Every row gives one point. The points of each table are mixes of a few directions, plus a little noise. How many directions does each table use, and how many do they share? Where both have some left over, give the other angles between the two spaces (their principal angles), to ten degrees, smallest first.

First, 5 rows:
53 -27 -57

-51 25 52

-53 26 58

56 -28 -60

-6 4 7
Second, 7 rows:
37 61 -4

-57 -43 -33

10 -16 23

55 54 22

-34 -43 -6

-48 -87 9

39 70 -14
Directions: first 1, second 2, shared 0; angles 80

First, 8 rows:
5 2 -1 -9 -13 -13 0 -1

-16 -6 2 26 38 37 0 4

-40 -15 6 65 95 94 0 8

14 5 -2 -24 -35 -34 0 -3

7 3 -1 -12 -17 -17 1 -1

13 5 -2 -23 -33 -32 0 -3

11 4 -2 -18 -27 -26 0 -2

3 1 0 -6 -8 -8 0 -1
Second (10 x 8):
8 -33 -39 -38 32 -10 17 -17

17 1 -13 -14 26 -17 -6 -18

-16 -21 -10 -7 -11 13 17 7

-18 34 23 27 -13 -8 -40 -28

-14 -53 -47 -41 13 10 35 -6

-19 17 23 24 -28 10 -13 4

-16 11 1 8 -4 -4 -18 -25

-35 -5 4 12 -26 17 -1 -5

54 -2 9 -8 20 -5 26 52

39 50 50 38 -8 -8 -18 36
Directions: first 1, second 3, shared 0; angles 80

First, 9 rows:
15 8 3 -13 4 -18 17 -4 -29 -9 -26 3

-6 -40 -28 -23 1 23 -16 52 -3 -25 -5 24

8 8 6 -6 11 9 14 -13 10 20 -1 -14

-1 -9 -4 -8 12 30 3 4 27 20 12 -11

-37 -43 -19 13 7 83 -36 30 95 37 69 -13

12 22 12 3 -4 -31 13 -21 -28 -6 -20 -1

14 6 -2 -10 -15 -55 4 11 -71 -51 -44 29

-9 7 7 19 -9 -5 -10 -12 10 4 15 -3

4 39 26 27 -8 -36 10 -47 -12 11 0 -15
Second, 8 rows:
20 4 32 -28 -12 14 -18 -35 -5 -18 19 26

-12 -18 -30 8 15 8 7 7 -46 -9 41 0

50 23 -22 -51 52 12 6 -19 46 41 -58 -41

-30 -3 -30 44 -1 -2 7 13 -55 -3 22 7

-22 8 42 28 -47 -26 -4 20 45 -5 -29 10

15 11 -18 -12 23 22 -1 -15 -11 18 -8 -5

7 -5 46 -13 -30 -44 -11 -11 13 -40 11 11

-29 -18 -19 25 0 18 15 39 13 16 4 -8
Directions: first 3, second 5, shared 1; angles 40, 70

First (8 x 20):
-6 19 8 -16 -16 -2 -8 -10 -27 5 -6 -5 4 -6 13 0 -7 -3 4 9

-6 -6 23 -9 0 11 -33 2 15 8 -14 34 -12 26 -4 -20 0 -19 12 -2

18 -16 -13 24 6 -3 18 5 23 -12 19 -12 8 -2 -15 6 3 0 -16 -13

-24 16 -5 -14 24 6 2 13 -9 18 -32 14 -5 0 6 8 15 26 27 1

38 26 -23 23 -24 -7 41 -12 -19 -7 24 -53 59 -22 -8 38 3 9 -20 -20

-10 -37 30 -5 6 8 -46 5 38 -2 -3 51 -41 33 -6 -44 -7 -35 2 7

6 40 -33 4 -5 -9 49 -5 -43 2 1 -53 40 -39 9 45 8 40 0 -5

-18 -38 13 -5 9 -3 -25 1 20 -11 10 26 -53 6 5 -35 -13 -20 -9 22
Second (11 x 20):
8 -9 18 -5 -44 8 5 -2 1 -13 22 -16 18 -40 -12 -14 -13 -25 -30 15

-28 -23 -12 13 73 15 -1 36 41 6 2 10 -27 36 -35 -12 11 20 18 -1

-5 5 -9 2 22 -5 -2 0 -1 6 -11 8 -9 20 7 8 8 13 14 -8

-31 -13 -22 15 71 10 13 30 15 -5 27 -33 -19 24 -41 -4 -7 25 4 10

8 -5 16 -3 -46 10 9 -2 -7 -17 32 -32 24 -46 -16 -15 -19 -25 -36 22

5 0 6 -4 -1 -3 -12 -4 10 9 -28 37 -6 13 15 1 15 -1 15 -14

0 6 -8 1 19 -6 -5 -3 -2 9 -18 17 -11 22 13 10 11 12 20 -11

11 -18 26 -9 -14 6 -31 4 46 21 -62 95 -15 19 22 -13 34 -12 27 -28

13 24 -6 -6 -24 -15 5 -23 -36 -1 3 -18 12 -9 25 18 -7 0 -3 0

22 18 7 -10 -51 -14 -2 -28 -28 1 -6 0 18 -20 32 11 -3 -13 -8 -3

-3 17 -15 4 -2 -6 21 -8 -38 -15 44 -68 14 -20 -10 11 -25 5 -21 20
Directions: first 4, second 3, shared 1; angles 50, 50

First, 10 rows:
-1 9 -9 2 11 -16 22 -6 -23 -19 -11 10 -6 -6 12 -19 0 4 1 9 -5 3 5 4 32 9
 -28 9 -16 7 7 4

2 -13 13 -2 -16 23 -30 8 32 25 16 -12 8 9 -14 27 1 -6 -1 -13 8 -4 -5 -5
 -45 -12 39 -12 22 -11 -10 -7

-5 27 -28 6 33 -48 63 -15 -68 -53 -33 28 -19 -19 31 -58 -3 13 2 29 -16 8
 12 11 95 25 -83 25 -46 22 20 12

2 -8 8 -2 -9 15 -19 5 20 16 11 -8 6 6 -10 18 1 -4 -1 -8 5 -2 -4 -3 -29
 -7 25 -8 14 -6 -6 -4

1 -8 8 -2 -9 13 -18 4 19 15 9 -8 5 5 -9 16 1 -3 -1 -7 5 -2 -3 -3 -26 -7
 23 -7 13 -6 -6 -3

2 -9 10 -2 -11 16 -22 5 24 18 12 -9 6 7 -11 20 1 -4 0 -9 6 -3 -4 -4 -33
 -8 29 -9 16 -8 -7 -4

-2 11 -10 3 13 -19 25 -6 -26 -22 -13 11 -8 -8 13 -23 -1 5 1 11 -6 2 5 4
 38 10 -34 10 -18 9 8 5

3 -13 13 -3 -14 22 -28 7 30 24 15 -12 8 9 -14 27 2 -5 0 -12 8 -3 -6 -5
 -42 -10 37 -11 20 -10 -9 -5

-2 13 -14 4 16 -24 32 -8 -34 -26 -17 13 -9 -10 16 -29 -2 6 1 14 -9 4 6 6
 47 12 -41 13 -24 12 10 6

2 -11 10 -3 -13 19 -25 6 26 21 14 -10 8 7 -11 23 1 -5 0 -11 7 -2 -5 -4
 -37 -9 32 -10 18 -8 -8 -5
Second (10 x 32):
-1 8 4 -39 21 -2 19 -13 -1 -16 14 26 -9 -48 11 -4 -18 -11 25 18 -22 -9
 -2 -8 -49 -41 18 21 -22 3 -6 -8

12 -14 -13 -30 22 -23 39 8 -12 26 14 -4 5 -40 -17 -26 -21 -9 22 4 -5 -14
 -9 -9 -30 -15 19 38 -6 -14 -1 -36

-11 18 2 4 16 30 -29 -44 -4 1 -20 20 4 7 -3 48 23 8 -7 -12 -26 15 8 11
 19 -14 -6 -9 -29 2 -11 5

-13 -8 -18 -10 -12 4 -33 -3 2 0 -25 -17 -1 36 -3 32 24 -3 -22 -26 8 14
 -5 14 36 16 -15 -10 1 7 0 25

6 28 13 8 -37 3 -11 43 15 -46 7 1 -32 -9 19 -22 -23 9 -11 25 14 7 17 8
 -36 23 -7 -27 24 24 27 30

15 15 -13 -10 10 2 9 6 -12 24 -11 -8 -6 -32 -27 0 -12 9 -2 -5 -13 5 8 9
 -19 6 7 18 -9 -6 11 -22

-15 -35 -10 19 -15 -13 -20 0 14 7 5 0 27 64 17 -7 22 -7 -4 -11 34 -2 -19
 -7 48 28 -23 -23 27 6 -4 1

-9 -11 -2 6 -7 -2 -10 -3 6 -2 1 0 8 23 9 2 8 -4 -2 -4 11 0 -6 -3 20 6 -8
 -11 9 3 -3 7

6 0 7 46 20 13 5 -31 -10 44 -4 1 27 14 -23 7 16 16 -1 -9 -10 0 5 -5 34 5
 1 1 -8 -24 -13 -31

9 0 28 2 -16 -9 29 33 3 -36 18 -22 -22 -13 15 -29 -21 -6 2 19 8 -13 5
 -10 -22 -17 15 2 13 -5 1 32
Directions: first 1, second 6, shared 0; angles 90
